Each row of a before or after table is a point. The points were changed in one or more steps. Then noise was added and the rows were shuffled. The steps act on columns, c1 being the first. Name the steps. A step turns or swaps two columns, mirrors them in a line or flattens them onto one, adds a multiple of one to another, or multiplies or shifts one. Angles are multiples of 10 degrees, from the lower column toward the higher: turns from -170 to 170, lines from 10 to 170 but not 90. Use the fewest steps. Two steps may share a column if one is a turn and the other turns, adds or multiplies; they go together, in the order done. Otherwise the lowest column goes first.

Before, 10 rows:
[[-1.1 -7.8]
 [-0.6 -5.7]
 [ 0.2  1.0]
 [ 5.7 -2.5]
 [-4.7 -0.3]
 [-3.3 -7.6]
 [-5.0 -4.6]
 [-5.8  6.6]
 [ 2.3 -6.8]
 [-2.2 -1.4]]
After, 10 rows:
[[-3.1 -0.2]
 [-3.9 -0.9]
 [-4.1 -0.7]
 [-4.5 -0.6]
 [ 0.9  0.0]
 [-2.9 -0.3]
 [-5.1 -0.9]
 [-1.3  0.0]
 [ 0.5  0.1]
 [ 5.0  1.0]]
Steps: flatten c1 and c2 onto the line at 10 degrees

Before (11 x 3):
[[ 4.0 -0.8  3.0]
 [ 2.3  8.7  2.4]
 [ 5.0 -2.0 -0.1]
 [ 5.0 -0.3  2.5]
 [-2.0 -4.1  2.9]
 [ 5.0 -2.1  2.5]
 [ 3.4 -3.7  2.7]
 [ 6.3 -3.0  2.5]
 [ 4.4 -2.3  2.6]
 [ 6.4  4.4 -0.5]
 [-0.5  0.2 -5.6]]
After, 11 rows:
[[  0.6   4.9  -2.5]
 [  0.8  -0.2 -11.2]
 [ -7.7   2.1  -6.4]
 [ -1.3   5.4  -5.9]
 [ -2.5   4.0  -2.7]
 [ -3.7   4.4  -3.6]
 [ -1.9   6.4  -2.7]
 [ -1.9   5.0  -3.4]
 [ -0.6   4.9  -2.7]
 [ -8.1  -4.3  -3.2]
 [  4.2   1.1  -2.8]]
Steps: turn c1 and c2 by 130 degrees; shift c3 by -6.0

Before:
[[ 4.0 -4.3 -2.1  3.5]
 [-1.8 -4.2 -0.4 -3.5]
 [ 3.0  9.0  5.4  5.6]
 [ 5.0 -4.3 -2.2  3.8]
 [-3.1 -2.6 -1.8  4.0]
 [-0.4  1.6  2.2  5.8]
 [ 2.7 -1.5 -2.3  4.3]
 [ 6.7  2.1  0.9 -0.5]
 [ 0.6 -4.7  5.0  5.7]]
After:
[[-0.6  3.0  0.7  0.6]
 [ 0.2  6.6  0.5  0.5]
 [-5.9  3.7  0.4  0.3]
 [-1.0 -1.3  4.1  3.4]
 [ 3.2  3.4  5.6  5.0]
 [-8.7 -3.3  6.0  5.1]
 [ 4.1 -0.7  0.9  0.7]
 [ 4.5  1.3 -1.9 -1.7]
 [ 0.8  5.8  0.5  0.3]]
Steps: turn c1 and c2 by 130 degrees; flatten c3 and c4 onto the line at 40 degrees

Before (13 x 6):
[[ 0.8  8.5 -3.1  0.5 -6.4  2.8]
 [-5.1 -3.7 -0.6 -0.8  2.9 -3.8]
 [-7.2  0.1 -3.3 -0.5 -1.4  5.7]
 [ 2.7  8.1  7.3  3.2  1.7 -3.3]
 [-1.3  7.0  4.5 -4.4  4.7 -3.5]
 [ 1.3  4.0 -3.2 -1.5 -4.7  2.9]
 [-1.3  1.8 -1.3  2.6 -3.7  8.5]
 [-2.5 -2.7  7.4  3.7 -0.1 -1.7]
 [ 0.8  0.1  7.0  3.0 -0.1  4.8]
 [-4.0  5.5 -4.9  4.9 -4.3  0.3]
 [ 1.1 -3.5 -0.7 -5.0  2.8  5.6]
 [ 3.2  2.8  3.8  2.1  1.6 -2.3]
 [-8.1  0.4 -0.3 -0.3 -3.5 -2.6]]
After (13 x 6):
[[-1.4  0.5 -2.7  1.6  3.7 -3.5]
 [ 2.1 -2.1  6.1  5.4  3.1  0.0]
 [-0.2  1.9 -2.9  4.9 -9.2 -3.4]
 [-2.5  3.2 -4.6  6.3 -1.3 -4.1]
 [ 1.7  4.7  3.9 -2.2  3.0  4.7]
 [ 0.4 -1.3 -1.0 -2.4 -5.0  2.0]
 [ 2.6  0.4  6.4  5.6 -4.3 -0.1]
 [ 3.1  5.6  7.0  5.8  3.6  1.8]
 [-0.5  5.3 -2.3  2.3 -2.6 -6.3]
 [-0.1  3.9 -2.2  0.1 -2.3 -4.9]
 [ 2.8  3.1  4.1  4.6  2.3  1.2]
 [-2.0 -2.3 -1.9  1.1  4.8  3.3]
 [-0.6  0.1 -4.6  1.8 -6.3 -1.9]]
Steps: flatten c1 and c3 onto the line at 70 degrees; multiply c2 by 0.7; shift c4 by 2.0; turn c5 and c6 by 90 degrees

Before (14 x 8):
[[  1.4   3.8 -10.9   0.0  -1.6   0.6  -3.8   2.3]
 [  4.8   3.7   3.5   0.3  -1.4  -1.3  -1.6   3.9]
 [ -2.2   4.5  -6.5   1.0   0.2   2.6  -4.9   1.4]
 [  5.1  -1.5   0.2   4.1   1.9   4.6  -1.3   4.1]
 [  5.0   0.9   3.0   3.4  -4.9   0.7   3.4   0.8]
 [  1.4   2.5  -1.2   9.2  -1.0   0.9  -0.5   5.8]
 [  1.4  -1.2   0.6   2.0  -0.8   0.7   1.7   5.2]
 [  0.0   2.4  -3.8   2.7   3.9   1.9  -3.3  -1.5]
 [  8.8  -2.3  -2.3  -8.6  -3.8   1.5  -0.1  -4.9]
 [  4.2   2.2  -0.2   3.1   5.3   2.3   5.0   3.8]
 [ 12.7  -1.8  -3.2  -7.2  -3.3   0.7   2.2  -6.6]
 [  6.4  -2.4   1.6   4.6   3.3  -1.8   2.2   4.7]
 [  0.9  -2.0   2.2   5.1   3.5  -2.0   2.2   2.9]
 [ -1.2   1.3  -4.8   0.5   2.1   3.1  -0.6   3.5]]
After:
[[  1.0  -0.4   5.3   2.1  -3.0  -2.8   2.2   2.8]
 [  5.0   2.8   3.5   2.6   3.4   0.0   3.3   1.1]
 [  6.5  -0.3   4.6   1.7  -2.7  -2.7   2.0   4.2]
 [  5.0  -2.1   0.2   3.5   2.7  -2.4  -1.6   3.7]
 [  1.4   1.4   1.8   0.5   0.3  -0.5   1.6   5.4]
 [  1.2  -1.1   8.9  -1.1   1.7   0.1  -0.6   5.6]
 [  8.6   4.1  -8.7  -2.4   1.2   0.6  -0.3  -5.1]
 [ -0.9  -2.3   0.4  -4.6  -0.8   2.0  -0.8   3.7]
 [ 13.1   3.4  -7.3  -3.0   1.1   0.1   1.8  -6.5]
 [  1.4  -1.6  -0.1 -10.8   2.6  -0.3  -4.0   2.1]
 [ -2.3  -3.1   1.1  -6.3   1.8   1.7  -5.1   1.4]
 [  4.8  -0.3   4.3  -0.2  -1.8   3.3  -1.3   3.9]
 [  4.3  -5.4   3.3   0.0  -1.8   1.3   5.0   3.3]
 [  0.1  -4.8   2.7  -4.0  -1.2   0.7  -3.6  -1.1]]
Steps: turn c2 and c5 by 140 degrees; multiply c5 by 0.7; swap c3 and c4; shift c6 by -1.0

Before:
[[-5.0 -5.4  2.2  5.5 -1.1 -0.3  3.9 -1.8 -2.8 -0.8 -7.7]
 [ 3.5 -1.2 -2.6 -2.2 -1.3 -0.6  5.2  0.9 -3.6 -4.4  5.3]
 [-2.4 -3.7  3.8 -3.8 -3.9  2.4  5.4  1.2  1.5 -3.5  3.5]
 [ 5.6 -1.0 -4.0 -3.1 -4.1 -0.5  4.6  1.2  6.1 -0.4  0.1]
 [ 3.8  0.7  0.2  1.4 -1.0  3.3 -3.9  1.4  4.4 -3.6  0.5]
 [-4.1 -1.2 -3.7  3.6 -0.8  1.4  4.0  1.5  5.2 -3.3 -2.2]
 [ 3.6 -0.8 -3.3 -3.3 -0.1  2.1 -4.4 -2.9  1.6 -1.5  2.7]
 [-5.3 -1.7 -3.5 -3.4 -1.1 -0.1  2.6 10.3 -0.9  4.6  5.6]
 [-1.5 -1.9  2.2 -1.9 -3.0 -2.4 -0.5  0.5  2.7 -4.5  1.4]
 [-2.2 -1.3 -1.9 -3.2 -1.9  0.5  4.0  1.5 -1.2 -1.2 -8.0]
 [-4.8  1.5  8.5 -0.6 -1.8 -0.4  4.1 -1.3  0.7 -1.6  5.3]
 [ 0.1  0.8 -4.6 -0.4 -8.4  2.7 -0.7  1.9  3.5 -3.8  3.2]]
After:
[[  0.5  -8.2  -2.0 -10.2  -2.7   8.5   3.5   7.3  -1.2   1.6   5.2]
 [  5.7  -6.9  -0.5  -3.1  -5.3   0.5   2.9  -1.5  -3.0  -4.2   5.0]
 [  3.4 -10.5   2.0  -9.5  -6.5   2.2  -3.7  -3.0   1.3  -2.2   3.2]
 [  2.3  -7.1  -0.5  -8.4  -4.5   1.4   1.8  -0.1  -1.4  -1.1  -8.3]
 [-10.7 -10.9   2.6   9.6  -4.3  -2.0  -1.4  -0.7  -2.7  -0.5  -6.9]
 [  1.1  -8.0  -0.9  -5.2  -0.5  -0.5  -3.8  -0.4   2.0  -4.8   1.4]
 [  8.6  -7.2  -4.3  -3.8  -6.0  -0.1   2.0   0.3   5.9  -1.1   0.0]
 [ -2.9  -4.4   6.4  -3.5  -4.8  -1.0  -5.6  -1.0   1.3  -0.7   5.2]
 [  0.3  -4.6  -9.1  -0.2  -3.3   3.2  -1.4  -3.0   3.1  -3.1   3.1]
 [  1.9  -5.2  -1.7   4.3   2.9   2.4  -1.5  -4.0   4.0  -2.2   0.5]
 [ -8.2  -7.9  -1.2   5.9  -3.5   2.2   3.4  -1.8   5.3  -1.8  -1.9]
 [  6.9  -6.8  -4.2  -5.2   3.3  -1.8   0.9  -4.0   1.7   0.6   2.6]]
Steps: multiply c4 by 2.5; turn c1 and c4 by 30 degrees; shift c2 by -6.0; turn c5 and c7 by 60 degrees; turn c3 and c7 by -50 degrees; turn c6 and c8 by -60 degrees; turn c8 and c10 by -30 degrees

Before:
[[-2.0  0.2  4.5  4.3 -0.8  4.2  1.4  1.6 -6.3 -6.2  3.7  5.1]
 [ 1.2  2.4 -1.5  3.0 -5.3  8.1 -0.8  1.2  1.5 -2.0  1.6  5.6]
 [-4.9 -1.8  4.5  0.8 -3.2  3.7 -0.2  3.7 -1.5  2.8  2.4 -5.1]
 [-2.3  5.3  3.4  5.0  1.0 -3.3 -5.8 -3.5 -3.6  2.4 -7.5 -4.4]
 [ 5.6  6.2 -0.3 -0.9  1.2 -2.2  3.4  6.1  3.0 -6.0 -0.9 -1.2]
 [-2.6  0.8  5.7  1.7  3.2  7.1  3.3  2.7 -1.5  3.5 -6.5 -4.7]
 [-3.3  6.0  3.0 -2.9  6.1  1.9  4.0 -2.9  2.6 -1.0 -2.6  1.2]
 [-3.7 -3.8 -2.6  4.9 -5.5  1.9  0.1  6.0  0.0 -5.9  0.9 -4.4]
 [ 0.0  0.1  7.5  3.6  1.2 -0.4 -1.1  3.2  2.4 -8.0  3.8  5.7]
 [ 2.6  5.0  5.4  4.0  6.1  4.4 -3.2  0.5 -1.0 -2.7 -1.5 -5.5]
 [ 0.4 -4.2  2.8 -3.6 -2.5  3.6 -1.0 -2.7  0.1 -7.7 -3.3 -1.9]
 [-1.2 -1.6 -1.5  4.3 -2.0 -2.6  3.6 -4.2 -1.3  1.6 -2.8 -3.0]]
After, 12 rows:
[[-1.9  4.1  1.8  1.9 -5.8  0.1 -4.0  1.2 -6.3 -1.7 -0.5  7.4]
 [-5.0  0.6  2.1 -5.6  0.6 -0.8  2.2 -2.4  2.0 -5.8 -4.1  3.0]
 [-4.5 -0.7  8.6  2.5  1.3  0.4 -2.4  3.1 -2.1  4.4  0.4  0.4]
 [-2.3  7.2  3.6 -0.2  2.6 -4.3  8.1 -2.5 -3.2 -0.6  4.7 -2.9]
 [ 1.5  4.1 -0.5 -0.8 -4.3  6.8 -1.7  0.5  0.8  4.3  0.5  6.4]
 [ 1.3 -5.3  4.1  1.3 -8.4  0.7  4.1 -2.4  0.2  0.1  0.3  2.0]
 [ 0.8  2.9 -0.2  1.6 -6.9 -4.7 -3.3  1.7  2.5 -4.1  1.7  7.8]
 [ 1.7  6.0  8.4 -2.4  0.1 -0.1  2.8  0.9 -1.1 -6.5  2.3  0.2]
 [ 3.5  2.6 -0.9 -7.6 -5.2 -1.9  0.4  4.3  3.1 -3.5 -3.3 -2.3]
 [-1.3  2.9  2.4  7.0 -7.3  4.0 -1.5  4.9  0.1  4.1  0.1 -3.6]
 [-2.5  1.2 10.3  0.7  5.2  1.4  5.7  2.1 -1.6 -1.5 -4.8  1.5]
 [-0.2  3.0 -0.1  3.4  0.9 -0.5  2.1 -3.0 -1.2  2.4 -4.0 -3.8]]
Steps: turn c2 and c4 by -60 degrees; turn c1 and c4 by -20 degrees; turn c3 and c6 by -40 degrees; turn c3 and c12 by 40 degrees; turn c5 and c10 by -70 degrees; mirror c7 and c11 in the line at 130 degrees; multiply c8 by 0.7
